Rows are points. The points of each table are mixes of a few directions, plus a little noise. How many directions does each table use, and how many do they share? Where both have some left over, give the other angles between the two spaces (their principal angles), to ten degrees, smallest first.
(in the rows, 128 means zero)

First (4 x 3)
[[112 202  76]
 [172 112 136]
 [142 133 123]
 [ 84  65 177]]
Second (7 x 3)
[[ 87 106 147]
 [148 155 106]
 [222 129 120]
 [ 71 164 106]
 [184 114 134]
 [111  62 177]
 [ 75 165 106]]
Directions: first 2, second 2, shared 2

First (5 x 4)
[[148  70 117 160]
 [162 113  84 194]
 [ 95 170 142  92]
 [136 146 163  88]
 [ 99 142 134 107]]
Second (8 x 4)
[[130 105 130 131]
 [127 136 127 127]
 [129 108 130 131]
 [134  14 136 142]
 [123 249 120 113]
 [128 124 128 128]
 [129  96 130 132]
 [125 194 123 120]]
Directions: first 3, second 1, shared 1

First (8 x 6)
[[137 161  86  65 122 161]
 [127  94 183 247 157 183]
 [129 141 104  77 116 104]
 [125 109 153 176 138 131]
 [124 120 134 127 121  95]
 [130 109 163 214 152 185]
 [130 152  93  61 116 120]
 [121 134 106  57 101  44]]
Second (8 x 6)
[[  7  73 108 170 120  70]
 [ 33  36  90 118 119 143]
 [186 162 141 115 132 146]
 [179 156 138 114 132 147]
 [191 150 135 101 131 166]
 [192 150 135  98 131 169]
 [136 165 145 155 131  89]
 [100 132 131 153 128  93]]
Directions: first 2, second 2, shared 0; angles 40, 90

First (7 x 9)
[[141 200  74  88 174 151 148 160  86]
 [115 118 164 130 187 132  79 107 145]
 [170 139  71 192 102 216  47 159 140]
 [105  83 180 154 129 100 127 108 165]
 [127  85 144 166  71 119 134 123 155]
 [105 128 154  20 108  43 209  85  67]
 [132 142 108 146 122 136 151 155 137]]
Second (9 x 9)
[[153 142  79  79 187 176  59 198 140]
 [118 133 146 148 110 112 142 111 118]
 [125  84 138 134 102 111 187  78 147]
 [136 147 110 111 154 148  89 165 125]
 [145  91  98  94 148 148 135 132 158]
 [121  59 148 143  82  96 224  45 155]
 [154 118  79  77 178 171  86 177 152]
 [121 167 137 141 131 127  95 151 105]
 [ 79 211 215 225  62  63 134  96  52]]
Directions: first 4, second 2, shared 0; angles 30, 90

First (8 x 11)
[[ 65 108 185 154 152 100  72  78 173  30  60]
 [230 166  67 124 107 103 175 110 120 162 133]
 [148 204 118 129  58 193 119 138 143 218 173]
 [190 131  94 132 157 148 180 179 103 198 217]
 [104 116 123 103 106 137 129 143 104 140 119]
 [ 38  65 183 133 178 117  92 136 130  58 103]
 [119 134 118 107  93 133 126 128 115 139 108]
 [133 102 136 143 172  94 131 113 137  79 112]]
Second (11 x 11)
[[159 199 104 131 148 166 126 125 145 162 168]
 [141 122 153 134 144  51 173 112 153  92  85]
 [166 223  97 110 157 157 164 143 139 187 177]
 [ 90 104 175 125 114  96 154 150 137 130 113]
 [198 163 111 170 201 138 145 129 154 140 198]
 [112 143 156 137  34 125  98  93 156 130  77]
 [105 162 116  99  69 137  98  93 129 120  68]
 [ 54  25 122 114 109 190  54 155  63 111 135]
 [166  11  37 124 165 185  90 159  24 123 189]
 [128 123 168 138 109  74 165 126 155 123 102]
 [ 89 132 169 126 158  90 140 122 154  90  95]]
Directions: first 4, second 6, shared 4

First (9 x 12)
[[100  96  71 131 139  68 156 160  98 158 117 107]
 [160 148 135 125  98 137 143 137 145 132 154 116]
 [167 167 188 117 122 176 121 100 151 105 132 131]
 [ 77  86  86 170 154  95 118 151 124 148 116 159]
 [154 182 230 138 195 165 141  89 148 120  83 134]
 [164 153 152  88  94 162 119 105 130 104 146 109]
 [ 58  66  54 107 152  78 107 131  68 128  97 122]
 [107 104  90 152 117 107 127 153 131 143 141 142]
 [165 150 147 123  80 165 118 125 158 114 166 132]]
Second (9 x 12)
[[141 130 116 136  96 130 132 144 145 134 155 129]
 [ 97 124 155 110 197 123 120  93  93 115  68 126]
 [177 134  87 155  22 135 141 181 183 147 221 131]
 [141 130 116 135 100 130 132 142 142 133 153 129]
 [104 125 148 115 180 124 121 101 101 120  82 127]
 [129 128 126 129 125 128 129 130 130 129 132 128]
 [156 132 105 144  66 132 136 160 160 138 183 130]
 [133 129 124 130 118 128 129 133 133 130 137 128]
 [ 73 122 174  97 249 119 113  67  65 106  21 125]]
Directions: first 4, second 1, shared 1

First (8 x 14)
[[ 82  90 140  75  99  93 113 154 161 115 103 126  88 152]
 [131 175 116 142 103 164 232 113 129  44 149 119 159 154]
 [155 122 105  69 121 152 158  66 121 147 128  94 117 131]
 [129 108 132 134  98 106 173 141 171  85 155 140 146 160]
 [123  89 153 188 140  73  64 186 157 156 144 174 143 122]
 [183 126 103  93 152 159 114  56  96 197 131  99 124 101]
 [ 67 125 158 155 143  96  44 205 120 137  91 156 102 110]
 [151 189 115 166 166 179 126 103  67 144 125 117 148  92]]
Second (8 x 14)
[[136 114 127 115 146 125  80 119 114 178 116 123 113 108]
 [179  59 123 114 135  94  84 100 158 207 155 134 130 122]
 [163  80 124 113 141 106  79 107 140 199 139 129 122 115]
 [158  87 125 118 135 109  95 111 142 180 141 131 127 121]
 [ 95 176 132 152 100 147 213 153 135  26 133 132 148 159]
 [157  89 125 119 133 109 102 112 144 174 143 131 129 124]
 [ 64 213 134 139 129 172 157 160  78  53  84 117 116 123]
 [ 72 206 134 153 104 163 214 163 113   7 114 127 140 152]]
Directions: first 4, second 2, shared 2

First (8 x 18)
[[175 108 125 109 128 134 115 146 134 141 112 119 124 149 136 141 133 134]
 [111 118 104 126 143 127 136 116 159 124 182 106 117 153 138 100 154 110]
 [137 120 113 137 117 157 106 166  99 166  45 107 148  82 167 149  88 193]
 [102 164 147 168 110 107 154 134  79 123 154 132 126 111  88 105 108 117]
 [184 115 140  98 122 128 108 150 106 126  72 148 137 137 137 156 128 121]
 [ 76 121 104 101 110 118 109 113 231 150 169  98 133  89 136  78 123 207]
 [ 98 140 124 126 145 113 149 109  95  83 155 156 130 145 133 106 159  48]
 [142 136 167 158 148 142 146  93 122 112 135 158 109 161  87 193 131  92]]
Second (9 x 18)
[[122 131 116 115 136 129 124 125 123 133 128 129 126 137 119 129 112 128]
 [118 134 107 104 142 129 120 123 118 137 129 130 125 145 112 130  99 127]
 [119 133 109 106 141 129 121 123 119 136 129 130 126 143 113 129 102 127]
 [170 103 214 229  70 124 160 150 167  90 125 118 139  58 195 122 249 132]
 [104 142  80  71 161 130 110 116 106 149 130 134 122 167  90 132  60 126]
 [102 143  74  65 164 130 108 114 103 151 130 134 121 172  86 132  53 126]
 [123 131 118 117 135 128 124 126 124 132 128 129 127 136 120 129 114 128]
 [131 127 133 134 124 128 130 129 130 126 128 127 129 124 132 128 135 128]
 [163 107 199 212  79 125 154 146 161  97 125 120 138  70 184 123 228 131]]
Directions: first 6, second 1, shared 0; angles 90

First (8 x 20)
[[ 92 194  76 190  57  75 238  87  13 113 211  88  75 160 212 241 105 125
  139 143]
 [136 114 139 115 143 139 104 137 153 131 110 137 139 121 110 104 133 129
  126 125]
 [146  94 155  96 165 155  71 149 188 136  85 149 155 111  85  70 140 130
  122 120]
 [140 105 146 107 153 147  90 142 168 133  99 142 147 117  99  89 136 129
  124 123]
 [124 136 122 135 120 122 141 123 115 126 138 123 122 132 138 141 125 128
  129 130]
 [136 112 140 113 145 141 102 137 155 131 109 137 140 120 108 102 133 129
  126 125]
 [145  96 153  98 163 154  74 148 184 135  87 147 154 112  87  73 139 130
  123 121]
 [104 173  93 170  79  92 203 100  49 118 185 101  92 150 186 205 112 126
  136 138]]
Second (11 x 20)
[[128 164 130 107  70  85  95  94  74 179 113 101  81 113  89 146 151 129
   84 110]
 [115 146  94 153 144 142 130 107 122 118 142 162 143 149 165 129 102 126
  109 134]
 [143  65 186  87 164 141  99 168 181 147 100  97 116 101 171 153 153 163
  215 116]
 [121 160  89 165 125 138 153 118 105  98 156 168 133 148 171 128  96 122
   94 148]
 [115 153 113 126  79  66 121  73  86 174 121  77 135 124   7 129 140  90
   89  82]
 [157  76 197  89 129 140 151 203 170 106 115  88 113  99 103 112 170 140
  189 148]
 [ 93  99 156  77 194 187 132 132 172 152 115 103 143 165 109 122 189 151
  197 153]
 [128 130 100 178 134 130 179 139 123  78 166 151 145 138 190 145  83 120
  138 139]
 [143 132 100 172 137 134 129 137 132  89 144 182 140 123 209 130  71 128
  108 131]
 [133 119 104 161 156 146 143 137 159  85 138 167 180 137 118  87  91 104
  111 130]
 [131 163 137  92  76  98  75  99  84 184  99 111  79 111  76 127 162 133
   73 117]]
Directions: first 1, second 6, shared 1

First (8 x 24)
[[124 117  52 108 124 125 117 134 118 101  90 116 148 137 124 153 161  84
   94 125 171 206  99 132]
 [119 139  84 132 176  78  78  52 116 140 101 139 168  74 108 202 163 122
  104  77 140 204 105 139]
 [139 125 109 129 145  95 116 155 138 121 151 144  81 152 139 122 130 120
  117 133 123 150 154 108]
 [133 140 233 135 127 177 169 111 126 145 148 131 180 114  95  90  99 194
  177 127  94  38 124 147]
 [139 127 148 128 149 116 133 143 136 127 154 142 112 143 117 111 123 148
  136 127 111 119 149 118]
 [ 94  88 146 124  84 164 158 136 131 141 121  71 144 121 137 117 124 123
  124 141 105  78 128 145]
 [138 140 133 128 138 127 127 125 125 124 129 143 133 129 122 126 126 136
  135 126 135 133 126 126]
 [139 146 119 141  82 142 128 167 132 125 134 136  61 155 182 101 100  95
  137 169 145  96 140 110]]
Second (10 x 24)
[[108 109  92 118 122 143 128 114 118 124  95  96 165 117 118 144 157 107
  106 124 141 157 103 142]
 [131 113 166 112 127 118 147 156 143 121 163 129 133 142 112 121 105 162
  141 118 110 110 144 130]
 [119  99 138 107 123 130 148 145 136 119 138 109 157 134 107 131 125 146
  127 117 119 131 127 140]
 [133 148 115 145 131 129 112 114 119 137 116 140 107 123 146 125 131 111
  127 138 134 127 127 120]
 [108  73 139  87 116 130 161 152 141 109 137  87 191 136  86 138 132 153
  116 106 118 141 117 152]
 [133 109 171 109 128 115 150 160 147 119 166 131 134 145 108 118 102 167
  145 118 109 109 147 128]
 [141 162 128 151 135 124 108 116 123 140 128 155  90 124 155 120 122 114
  136 140 133 116 137 114]
 [141 236  22 218 144 152  39  27  69 172  28 171  41  80 221 138 184   7
  106 176 187 157  98  93]
 [131 120 150 120 128 122 139 143 139 124 149 130 130 136 121 122 115 149
  138 122 118 116 139 128]
 [131 112 163 112 127 117 147 154 144 120 162 131 135 142 110 121 107 161
  140 119 109 110 143 131]]
Directions: first 5, second 2, shared 1; angles 30

First (9 x 32)
[[155 180 123 116 172  91 138 119 116 147 150  98 142  91 150 131 162 115
  119  94 172 159  74  90 148 133 147 138 105 138 107 149]
 [ 85  71 152 171  42 166 121 128 149  87  88 181 136 178  75 100 140 156
  122 148  10  45 241 154 126 112 123  55 189 106 248  97]
 [167  81 165  93 116 137  95  94 171  83 115 125 140 120 161 108 134 115
  159 136  84 150  93  86 141  98 102 119 248 148 164 165]
 [101 158 104 188 127 166 158 164  78 203 131 186  96 182  98 179 100 128
   96 133 116  68 185 196  97 127 144 113  64  98 115 125]
 [125 136 124  91 128 122 111 140 136 142 139 134 164 109 120 133 158 123
  130 129 156 139  84 133 118 121 131 161 131 136 105 119]
 [113 139 124 152 126 131 149 144 125 112 121 103 107 136 129 143 111 129
  118 113 160 152 116 134 117 130 142 131 110 154 120 146]
 [140 135 115 129 155 120 131 118 108 152 140 130 111 125 137 125 105 129
  131 140 131 120 150 131 136 148 118 132  84 101  98 112]
 [126 114 125 104 131 119 119 128 141 107 129 104 131 112 134 118 118 130
  141 137 156 156 106 123 126 137 119 154 121 139 101 117]
 [141 138 121 108 155 101 129 118 129 117 139  90 126  99 146 115 123 127
  136 124 167 163 102 105 141 146 125 149  99 133  94 122]]
Second (8 x 32)
[[111 190  92 153 166 106 161 153  82 179 151 115 114 121 118 152 123 129
  101 110 197 132 129 152 122 158 154 148   7 117  71 111]
 [152  88 144  80 128 108  97  96 162  78 126 100 145  94 149  86 132 128
  160 143 119 157 108  86 149 132 101 139 172 132 131 117]
 [105 141 130 180  99 172 148 158 110 162 113 180 114 181 104 173 126 123
  102 117  95  81 156 172  99 100 148 100 147 130 163 156]
 [143  89 150 102 112 131 103 108 159  90 117 127 140 121 139 106 132 127
  150 141  95 136 122 105 138 118 107 123 194 134 153 132]
 [120 115 141 150  99 163 130 137 132 132 114 163 124 161 117 146 128 125
  122 128  86 100 144 146 114 101 131 104 178 133 167 150]
 [108 148 124 170 115 157 149 154 106 162 123 163 112 166 109 165 124 124
  103 119 115  96 149 165 107 113 147 110 119 127 143 145]
 [132 169  97 104 184  73 140 123 106 140 160  72 127  77 140 110 125 132
  129 119 210 168 105 109 147 178 134 169  13 116  51  87]
 [151  83 150  82 120 118  95  94 166  77 122 110 145 103 149  88 133 127
  160 144 103 150 111  91 147 125 102 133 195 134 147 125]]
Directions: first 6, second 2, shared 2
